Rows are points. Each copy is the shape, with its points in the same order, stretched, turned, moved and blurred by noise. Say if it was mirrored as well.

Shape (9 x 3):
[[-35   7  40]
 [ 14  20 -26]
 [ 16  18  16]
 [-34 -57  42]
 [-50  20  -2]
 [ 31  12   4]
 [ 30 -50  28]
 [-41  28  18]
 [ 16  41   0]]
Copy 1 (9 x 3):
[[ 23  54  13]
 [-35  -6  30]
 [-17  25   5]
 [ 94   0 -33]
 [ -1  32  54]
 [-21   8  -8]
 [ 56 -25 -61]
 [ -6  53  49]
 [-49  30  30]]
Copy 1 is: only turned
Copy 2 (9 x 3):
[[-51 -25   3]
 [ 31  44  28]
 [-12  54 -11]
 [-40 -73 -61]
 [-17 -29  46]
 [  9  64 -14]
 [  3  14 -85]
 [-40 -14  34]
 [  2  70  31]]
Copy 2 is: mirrored

Shape (10 x 4):
[[-35  27  21  17]
 [ 46 -41 -43  -2]
 [ 19   5 -38 -26]
 [-42  35  44  15]
 [ 46  -6  44 -47]
 [ 31  -8 -19 -47]
 [ 44 -19  48  15]
 [-23   6  -3   0]
 [-15  29  20  -4]
 [-12 -40  14 -84]]
Copy 1 (10 x 4):
[[-61 -41   3  -2]
 [ 51  60   6  22]
 [ 29   4 -24  35]
 [-85 -51  -8 -23]
 [ -6  31 -76 -48]
 [ 35  15 -45  11]
 [-32  55 -23 -48]
 [-23 -30   2   9]
 [-46 -31 -25   0]
 [ 28 -25 -57 -52]]
Copy 1 is: only turned
Copy 2 (10 x 4):
[[ 28  27  11  22]
 [-36   3 -34 -17]
 [ -2 -36 -38   4]
 [ 49  16  25  26]
 [  5 -77  31  14]
 [  3 -56 -10   0]
 [-25  -5  42  16]
 [ 18   5 -18   3]
 [ 32 -16   8  22]
 [ 66 -73  20 -84]]
Copy 2 is: only turned
Copy 3 (10 x 4):
[[  9 -50   7 -60]
 [  8  68 -40  69]
 [-34  12 -22  24]
 [ 14 -67  40 -78]
 [-51  30  83  28]
 [-48  26   6  19]
 [ 11  27  61  35]
 [  4 -23 -14 -40]
 [-14 -44  20 -39]
 [-51  38  15 -68]]
Copy 3 is: only turned

Shape (11 x 6):
[[-14   7 -30  12 -14  29]
 [-10  -9  -5  -2  16  17]
 [ 76   9 -23  28  13  -4]
 [-13  -2   4  17  12  28]
 [-14  -5  -2  15  35 -11]
 [-11  -6 -27  18 -13  -1]
 [-10  -1  29 -27  24  -7]
 [-13 -11  52  28  33 -16]
 [-11  53 -17 -65  -9   6]
 [-17  -1  19 -12 -36  -6]
 [ 13  36  21  -6  28  10]]
Copy 1 (11 x 6):
[[ 26 -29 -21 -10 -21  -1]
 [  8 -12   2 -26  -5   9]
 [-35  28 -47   2   6 -30]
 [ 13   1  -8 -30 -16   7]
 [ -1   3  12 -32  -2 -18]
 [ 24 -13  -9  -7  -4 -15]
 [-11  -1  28 -19 -12  18]
 [  3  43  12 -40 -12   1]
 [ -7 -49  24  17 -43   8]
 [ 26  -6   7  17 -17  20]
 [-22   6  -9 -16 -34   2]]
Copy 1 is: mirrored
Copy 2 (11 x 6):
[[ 16 -25 -33  -9  10  11]
 [  2  -5  -7 -24  13   9]
 [ 35  62  -7  27 -15  11]
 [ -3  -3 -23 -28   9   4]
 [-12   3   4 -12  -5  24]
 [ 18 -12 -17  -1 -15   2]
 [-18   2  11 -19  21 -23]
 [-42  32  10 -28 -23 -23]
 [ -6 -55 -17  15  86  -4]
 [ -3  -7 -17  -3   3 -50]
 [-23  10 -17  -7  42  -4]]
Copy 2 is: only turned
Copy 3 (11 x 6):
[[ 14 -16 -33  -1 -34 -19]
 [  5 -19   5 -11   6 -12]
 [-59  13 -36  -9   0  47]
 [ -1 -34   9 -15 -25 -22]
 [ 15 -40  16 -21  15   3]
 [ 23 -19 -19   0 -21   7]
 [  0   8  40 -27  36   6]
 [  1 -45  64 -41   0   5]
 [ 25  58 -24 -28  33 -10]
 [ 20  30  15 -16 -14   6]
 [-12   5   3 -41  12  -5]]
Copy 3 is: mirrored
Copy 4 (11 x 6):
[[ 20  -2   1  50  36 -16]
 [ 29   1   9   1  25   2]
 [-66 -25  49   2  36  -8]
 [ 15  17   6  10  44  -7]
 [ 13  26  31 -26  11  10]
 [  8   7   5  25   7 -17]
 [ 30  -2  17 -44  -3  51]
 [ -3  53   0 -56  -2  20]
 [ 42 -38  33   6   8  95]
 [ 18  -9 -27  -2 -24  23]
 [ -3   6  33 -27  35  67]]
Copy 4 is: only turned

Shape (14 x 9):
[[ -8 -37 -49   1  -9  67 -37  -6  38]
 [-28 -57 -46  20 -64  22 -30 -21  13]
 [  2 -23 -66  65 -28  54  10 -15   5]
 [  1 -20  55   7  -6 -16 -25  43 -47]
 [ -4  27  12 -17 -13 -15  -9  57 -45]
 [ 20 -54   5 -13  -7 -18  -1  66 -35]
 [-65  -5   2 -29  19  -8  34  16  15]
 [-15 -22 -30  48 -16  48   3 -19  41]
 [ -2  17  33 -20   8 -23  15  11   6]
 [-38  26   8   2  33 -22   4   3  23]
 [ -5 -39 -57  15   2  -7 -20 -20  32]
 [-51  -3  12  -2  51  -8  -1   6 -18]
 [-20   9  39 -41  36 -13  35 -16 -19]
 [ -8 -14  45   3   0 -17   9  59  -5]]
Copy 1 (14 x 9):
[[  7 -31  33 -15  47   5  21  -7 -92]
 [-37 -35  42 -19  -3   4  56  12 -95]
 [ 60 -18  30 -18  65   7  51  64 -55]
 [-76  -6  27 -48   0  44 -16  -8  21]
 [-27 -45  12  -2 -16  19 -31   0  54]
 [-69 -33  11  -8  24  36 -35  37  10]
 [-35  51 -36  37 -11 -48 -13 -18 -10]
 [ 32  24  38 -11  42  -4  46  20 -90]
 [-29  18  14  25 -15   2 -16 -27  17]
 [ 16  47 -13  30 -26 -12  -5 -23  -9]
 [ 13 -14   6  27   5  19  32  19 -70]
 [-23  50 -49  -2   2 -12  -2 -27  12]
 [-61  42 -39  25   3 -13  -9 -53  58]
 [-42  21  26 -14   4  10 -26   7  -7]]
Copy 1 is: mirrored
Copy 2 (14 x 9):
[[ 39  53  46 -13 -85  35  -8   4   2]
 [ 60 -13  36 -43 -38  53  39  31 -10]
 [ 18  -5  24  -9 -50  91   9  31   3]
 [ 28 -43 -43   0 -21 -37  42   9 -11]
 [  6 -26 -24  37   3 -31 -10  28 -13]
 [ 44 -13   9  37 -30 -45  60 -23  -5]
 [-36  -1  29 -10  -8 -21  39  33 -22]
 [ 10   3  25 -33 -56  61  11  19  11]
 [ -8 -13 -15  -4  12 -39  13  -5  -5]
 [-38   8  -8 -13   4  -7   8  35  11]
 [ 25  36  27 -19 -20  33  33  12  20]
 [-39   9 -17 -11 -16 -10  41  48 -13]
 [-33  -1 -21 -10  19 -35  38  -4 -34]
 [  6 -37  -8   4 -22 -44  39  -1   2]]
Copy 2 is: mirrored

Shape (14 x 11):
[[-53  -9  29  17  -6  53   3  24   5 -74 -29]
 [ 23  -2  -7  33  -7  31  17  89  30 -11 -12]
 [  3   1  16  13  34 -36 -34 -14 -40 -51  20]
 [  6  16  44 -25   9  19 -22  58  13 -28 -28]
 [-12  40   0  24  43   4   7 -20 -65  -4  30]
 [-18 -21   6 -32  20   8   8 -12 -49   5  -1]
 [-24 -14 -12 -12  13   8  37  34  33 -19 -22]
 [ 19  17 -36   4 -18  14   1 -18 -26   5  -2]
 [ 10 -40  49   1 -33  26  21  12  59  25  -7]
 [  7   8  20  -1   8 -33  24 -32 -34  48 -21]
 [-12  -5  20  27 -10  21  -1  33  39 -38 -50]
 [ 33  46 -20  12  44  11  24 -40  34 -27  15]
 [-18  45   7  -7 -14 -35   4   2 -70 -19  37]
 [-47  -8  -2  12  -6  31 -16  20  47  10 -16]]
Copy 1 (14 x 11):
[[ 19  48 -43  48   3 -33 -10  40  93 -31  20]
 [-26  73   8  37  -3  26  22  28  19  27  -8]
 [ 37 -33   0  -5 -43 -36  41 -21   1 -52 -30]
 [ 12  92   1  18  -6 -34  12   4  48  16  12]
 [-15 -68  21 -19 -25 -44  57 -25  12 -39 -31]
 [ 12  -7  -3 -10  21 -15  41  -5   5 -14  23]
 [ 33  28 -11  32  15  18  17  57  26  15  17]
 [-29 -25   5  -2 -10 -17  -4 -30 -29   3 -10]
 [ 13  82  16  51  13  49 -34  -3  34  44  69]
 [  7 -17  61   4  26 -12  29 -50 -22   5  -5]
 [ 30  65 -12  63   2 -21  -3  14  51   9  -4]
 [ 34 -80  26  26 -78 -37 -10  16 -12  28 -11]
 [-27 -31  24 -62  -1  -9  13 -10  16 -61 -29]
 [ 10  52 -44  18  14   1   5 -12  64  33  -1]]
Copy 1 is: mirrored
Copy 2 (14 x 11):
[[ 16 -62   8  -7 -44  34  66   1 -24 -59  47]
 [ 26 -91  -2   2  34 -60  17 -27 -14 -69  35]
 [ 12  -5   7 -73 -23   8  57  -3  19  43  -6]
 [ 30 -34 -12   6  46 -22  95 -35  -8 -50  29]
 [ 26  -9 -43 -71 -12  42  -9   5 -20  32   4]
 [ 11  13 -47   4 -39  -4  19 -24 -17  33  16]
 [-21 -45 -25  30 -15 -23  18 -10 -24 -46 -16]
 [ 59  -7  -4  -7 -20 -10 -29  -6  -3  14  -1]
 [-21 -49  31  64  31 -49  22  37 -29   2  66]
 [ 10  34 -26 -21   8 -37 -16  28 -49  37   9]
 [ 16 -59  34   0   4 -27  50   2 -38 -59  25]
 [ 24 -47   7   1  26  27  12  36 -19  27 -77]
 [ 15  33 -48 -69 -17  19  -9  20  36  -9  25]
 [-20 -42  25  26   7  13 -11 -27 -38 -34  32]]
Copy 2 is: mirrored
